Each row is a point. A path goes straight from each point to the next, and from the last back to the first. The post is the endless flat space through its rows: a point in 2 columns, a line in 3, a plane in 4, and so on, so that a path can go around it. Count how often the path circles the post. Going back the other way cancels.

Post (1 x 2):
0.006; 0.016
Path (20 x 2):
0.010; -0.029
-0.012; 0.013
-0.018; 0.050
0.028; 0.057
0.044; 0.010
0.014; -0.015
0.003; -0.008
0.035; -0.014
0.020; 0.027
0.002; 0.034
-0.052; 0.014
-0.040; -0.020
0.035; -0.002
0.040; 0.028
0.013; 0.042
-0.030; 0.027
-0.024; -0.023
0.021; -0.002
0.065; 0.011
0.049; 0.004
Times around: 1

Post (3 x 4):
-0.003; -0.014; -0.043; -0.027
-0.018; -0.013; 0.051; 0.006
0.006; -0.018; -0.058; 0.001
Path (16 x 4):
0.004; 0.001; -0.045; 0.022
-0.034; 0.006; -0.067; 0.009
-0.032; -0.050; -0.037; 0.002
0.000; -0.058; -0.052; -0.021
0.001; -0.035; -0.032; -0.017
0.021; -0.048; 0.023; 0.011
0.031; 0.001; -0.002; -0.001
0.017; 0.018; -0.027; -0.005
-0.025; 0.024; -0.061; -0.046
-0.049; -0.022; -0.013; 0.014
-0.024; -0.054; 0.008; -0.009
0.004; -0.033; 0.005; 0.001
0.012; -0.013; 0.001; -0.044
0.004; 0.030; 0.013; -0.012
-0.019; 0.011; -0.033; -0.002
-0.019; 0.018; -0.035; 0.063
Times around: 2

Post (7 x 8):
-0.044; -0.010; 0.001; -0.067; 0.016; -0.040; 0.005; 0.008
0.007; -0.009; 0.083; 0.032; -0.017; 0.013; -0.044; -0.017
0.014; -0.013; 0.007; -0.002; 0.027; 0.011; 0.046; 0.040
0.001; -0.001; -0.007; 0.042; -0.079; 0.001; -0.016; -0.030
-0.047; 0.008; 0.019; -0.003; 0.018; -0.002; -0.011; -0.008
0.021; 0.011; 0.004; 0.007; 0.034; -0.018; 0.000; 0.007
0.009; -0.030; -0.036; 0.020; 0.007; 0.004; -0.008; 0.011
Path (18 x 8):
0.033; -0.033; 0.021; 0.025; 0.033; -0.002; 0.029; 0.033
-0.033; 0.008; 0.059; 0.019; 0.018; -0.004; 0.011; 0.021
0.013; 0.007; -0.026; -0.011; 0.012; -0.031; -0.031; 0.027
-0.025; -0.044; 0.001; -0.030; -0.019; 0.016; -0.034; -0.004
0.002; -0.014; 0.002; -0.016; -0.030; 0.023; 0.010; -0.012
0.030; 0.025; 0.027; -0.002; 0.061; 0.031; -0.011; 0.033
-0.041; 0.016; -0.011; 0.014; 0.021; -0.027; -0.083; -0.026
-0.063; -0.016; -0.013; 0.005; 0.018; -0.032; 0.041; 0.003
0.027; -0.004; 0.049; 0.012; 0.035; -0.042; -0.056; -0.026
0.020; -0.004; 0.006; 0.011; 0.007; -0.026; 0.008; 0.018
-0.044; 0.003; 0.064; -0.063; 0.014; -0.001; 0.003; 0.032
-0.018; 0.063; -0.016; -0.024; -0.027; -0.018; -0.022; -0.036
-0.008; -0.004; 0.027; -0.006; 0.070; -0.010; 0.002; -0.030
0.007; -0.014; 0.004; -0.025; -0.026; -0.052; 0.032; -0.015
-0.004; 0.058; 0.008; 0.025; -0.076; -0.068; 0.004; -0.009
-0.006; -0.017; 0.036; 0.044; -0.011; 0.036; -0.050; 0.014
-0.014; 0.039; 0.027; 0.017; 0.024; 0.001; -0.026; -0.029
0.015; -0.036; 0.057; -0.014; -0.011; -0.011; -0.020; -0.017
Times around: 2
